Each row is a point. Each copy is the shape, with its points in the same order, stretched, turned, moved and blurred by noise. Say if it was mirrored as well.
(in the rows, 128 means zero)

Shape (7 x 2):
121	104
100	88
89	138
87	139
142	104
117	175
157	137
Copy 1, 7 rows:
117	162
91	199
54	126
49	127
145	154
79	62
152	100
Copy 1 is: mirrored
Copy 2:
104	156
114	188
147	143
147	143
89	142
140	85
88	99
Copy 2 is: only turned
Copy 3, 7 rows:
119	150
90	160
88	115
86	109
134	150
115	86
154	125
Copy 3 is: mirrored
Copy 4:
96	121
74	99
136	69
146	65
102	154
203	99
145	161
Copy 4 is: mirrored

Shape (9 x 3):
104	143	83
114	140	96
177	117	75
123	182	158
111	132	62
122	143	87
113	148	70
148	212	145
123	172	136
Copy 1:
95	110	139
108	110	133
176	43	124
95	170	90
105	85	151
109	95	129
99	91	138
91	144	63
102	142	95
Copy 1 is: only turned
Copy 2:
83	145	112
95	140	111
109	102	38
152	183	124
71	130	94
98	145	102
84	148	89
151	200	76
136	176	114
Copy 2 is: only turned
Copy 3 (9 x 3):
116	76	150
116	92	138
65	123	82
145	141	160
100	68	140
105	94	137
103	81	148
119	162	173
135	127	152
Copy 3 is: only turned

Shape:
135	72	140	81
93	154	104	165
140	72	121	165
156	152	159	166
120	69	125	149
93	110	80	113
115	138	149	164
141	93	130	87
103	113	76	142
Copy 1 (9 x 4):
76	177	168	79
173	113	113	149
174	171	171	121
183	89	157	151
135	178	170	129
119	150	113	97
156	123	159	170
96	153	148	82
159	151	109	107
Copy 1 is: mirrored
Copy 2, 9 rows:
86	220	99	138
116	40	179	118
110	168	181	108
148	138	165	152
85	167	182	110
101	81	120	96
113	116	188	140
107	189	84	130
120	71	133	91
Copy 2 is: only turned
Copy 3:
105	98	126	47
132	197	117	199
99	174	61	101
166	112	114	151
114	176	76	106
83	175	109	138
159	164	117	172
97	98	116	76
87	197	91	150
Copy 3 is: mirrored
Copy 4 (9 x 4):
114	183	174	162
118	105	93	105
90	122	129	181
151	119	95	175
82	139	133	169
103	135	150	99
118	122	91	148
127	164	161	155
109	114	133	110
Copy 4 is: only turned

Shape:
124	144	145	119	96	130
203	106	149	164	233	139
195	121	129	137	136	151
107	160	68	108	106	109
122	133	140	133	109	95
93	163	169	50	110	90
138	83	165	116	128	180
163	102	123	97	118	101
160	153	109	121	95	137
Copy 1 (9 x 6):
127	152	133	115	119	162
179	128	114	148	178	60
140	125	126	140	101	107
123	153	100	59	108	144
131	175	110	113	134	149
137	204	172	86	110	175
84	103	187	151	92	112
113	173	141	112	67	112
133	139	116	108	94	146
Copy 1 is: only turned
Copy 2 (9 x 6):
166	136	76	118	127	122
58	236	212	197	176	102
81	190	133	146	163	124
165	101	134	75	101	112
151	119	88	139	102	116
220	134	56	104	38	109
144	188	93	163	176	176
104	143	107	154	86	151
123	143	109	103	139	110
Copy 2 is: mirrored
Copy 3:
168	106	135	129	131	159
111	130	147	72	142	61
199	142	115	96	141	100
133	137	123	125	80	172
127	96	125	128	122	155
106	104	100	109	141	212
187	148	121	164	182	112
148	120	68	118	127	142
199	123	119	111	115	153
Copy 3 is: only turned

Shape (11 x 8):
110	113	158	153	147	148	144	133
142	142	129	157	88	88	92	119
91	101	166	145	82	145	138	95
138	105	154	172	94	133	142	103
127	155	98	93	132	153	166	142
162	99	67	96	155	123	131	173
124	130	70	111	124	122	158	112
183	124	151	124	170	120	77	109
111	161	104	194	166	144	109	121
172	99	149	133	104	82	175	164
142	116	144	131	167	99	95	109
Copy 1, 11 rows:
174	142	143	112	123	110	152	182
85	121	115	77	115	179	148	128
112	111	163	155	105	129	181	219
134	117	132	138	113	186	176	202
102	160	162	160	126	132	86	97
118	161	99	157	83	144	143	27
113	152	178	167	111	171	137	70
116	144	91	77	180	129	181	83
204	104	166	46	137	161	88	141
98	222	72	144	88	174	169	125
140	153	118	80	154	118	200	98
Copy 1 is: only turned
Copy 2, 11 rows:
151	100	121	120	126	132	82	87
74	127	97	125	137	155	181	122
111	99	88	36	111	126	85	125
89	113	114	68	150	166	109	93
157	144	156	141	161	74	143	136
157	204	147	211	196	146	135	161
101	156	129	154	178	75	130	148
101	119	170	182	119	188	124	116
113	118	137	204	107	115	107	46
124	123	106	92	224	175	161	140
110	106	123	181	119	155	116	133
Copy 2 is: mirrored
